Rows are points. Before rounding, the points of a table are all equally far from one centre. They may lie mostly on one side of it. Write the centre, to within rounding.
In the rows, zero is written as 128.

Points:
[[146 162 176]
 [ 96 144 142]
 [116 144 173]
 [101 134 138]
 [119 184 160]
 [119 120 147]
 [101 176 136]
 [134 177 172]
 [112 170 169]
 [ 98 140 145]]
Centre: [132 155 141]

Points:
[[190 108 157 150 141  81 129 137 111 152 104]
 [190  99 122 149 121  80 128 110 151 163 127]
 [180 111 136 174 130  88 122 125 138 175 130]
 [185  92 135 165 145  76 102 120 138 149 118]
 [208 114 122 156 110 108 110 125 122 145 106]
 [142 100 136 127 164  91 135 141 168 145 135]
 [182  87 151 173 126  88 112 146 122 164 125]
 [195  90 129 152 118  84 118 107 130 139 140]
 [170  76 171 182 139 101 115 125 138 144 130]
 [178 127 129 165 135  71 135 140 154 148 120]
 [165 113 137 175 125  65 122 137 122 161 123]
 [174  93 176 176 149  93 114 137 146 135 109]
 [174 127 124 168 136  73 124 148 148 142 132]
 [175  94 171 150 126  79 114 137 110 162 112]]
Centre: [148 103 137 144 118 113 123 131 137 134 112]

Points (27 x 24):
[[126 128  77 109 132 182 163 197 171 108 112  91 115 131 146 117 114 159
  134 110 128 129  90  86]
 [104 161 106 104 139 194 175 174 169  87 115  85 123 127 123  92 148 130
  112 137 167 106  91 144]
 [112 154  68 115 123 165 143 138 152 114 141 131 134 159 106  96 107 121
  134 118 113 114  77  90]
 [ 82 122  88  97 159 178 184 148 150 118 100 108 104 139 137 132 151 136
  126 157 136 103  82  87]
 [120 161 102  84 150 180 150 187 172 119 102  98 108 139 126  92 148 121
  139 115 144 137  65 101]
 [101 176 116  88 128 177 160 120 166 106 124 100  86 133 188 123 126 106
  137 117 141 121  98 113]
 [116 148 108  80  94 202 162 164 154  85 129 117 106 131 161  82 121 133
  129 124 146 103  99 107]
 [103 160  47 117 131 174 150 170 150  96 106 114 122 156 169 105 104 123
  126 125 134 112  67 127]
 [ 99 134  71 102 116 192 135 133 180 104 103  97  95  95 150 141 122 150
  121 123 147 126 101 110]
 [ 89 152  82  84 121 174 142 151 190  95 129 102 104 160 160 103 128 154
  156 141 135 103 106  98]
 [ 93 123  94 104 116 173 166 176 192 103 135 102 110 119 115 105 134 155
  142 103 150 128 102 108]
 [109 161  70  97 117 194 168 172 170 114 140 120  99 128 157 103 149 145
  141 147 138 111  78 112]
 [114 155 118 121 119 182 145 167 165 113 105 106 113 135 204  94 128 128
  149 140 151 132  64 127]
 [ 96 123  71  98 129 153 193 150 160 122 134  83 112 124 132 101 114 134
  118 124 143 104  85 144]
 [129 111  83 101 102 173 184 164 152  81 136 129  73 122 164 113 134 130
  140 115 127 110 104 127]
 [119 132 113 120  94 203 140 141 189 102 149 143 115 155 162 131 132  91
  157 130 134 150  99 119]
 [108 159 113  85 138 204 159 151 174  92 113 119 139 111 136  86 128 150
  146 129 133 135 102 103]
 [117 143  75  58 117 177 116 171 165  96 115 118  88 145 146 128 114 147
  137 118 105 148  90 109]
 [102 100  98 103 105 162 183 150 167 102 118 116  98 147 141 144 111 139
   96 145 111 110  88  99]
 [ 99 107 105 127 109 163 118 159 156  74 126 121 138 154 164 172 117 126
  127 150 133 158  83 103]
 [112 160 115 104 113 210 154 179 184 114 121 107 102 145 152 115 113 130
  156 114 163  92 103 112]
 [ 98 134  89  82 125 192 164 178 177  95 126 104 117 131 124 109 115 117
  135 136 132  95  87 100]
 [123 112  78 112 103 196 173 147 150 103 113 101 126 122 147 127 105 118
  141 139 125 124  73  83]
 [122 121  99 111 108 176 153 144 139 102 117  92  49 133 140 105  96 170
  129 140 147 114  93 114]
 [103 148 102 100 147 194 168 163 180  71 125 127  97 126 133 130 116 178
  149 135 140 113 114 133]
 [114 130 119  97  94 188 207 179 154 114 125 120  93 140 140 108 134 139
  132 140 110 144  97 102]
 [118 144 101  76 103 182 154 166 180  96 130 117 133 132 160 105  97 123
  152 154 112 144  99 109]]
Centre: [122 134 107 112 125 167 142 147 137 114 113 112 117 156 136 128 137 134
 134 132 140 132 112 136]
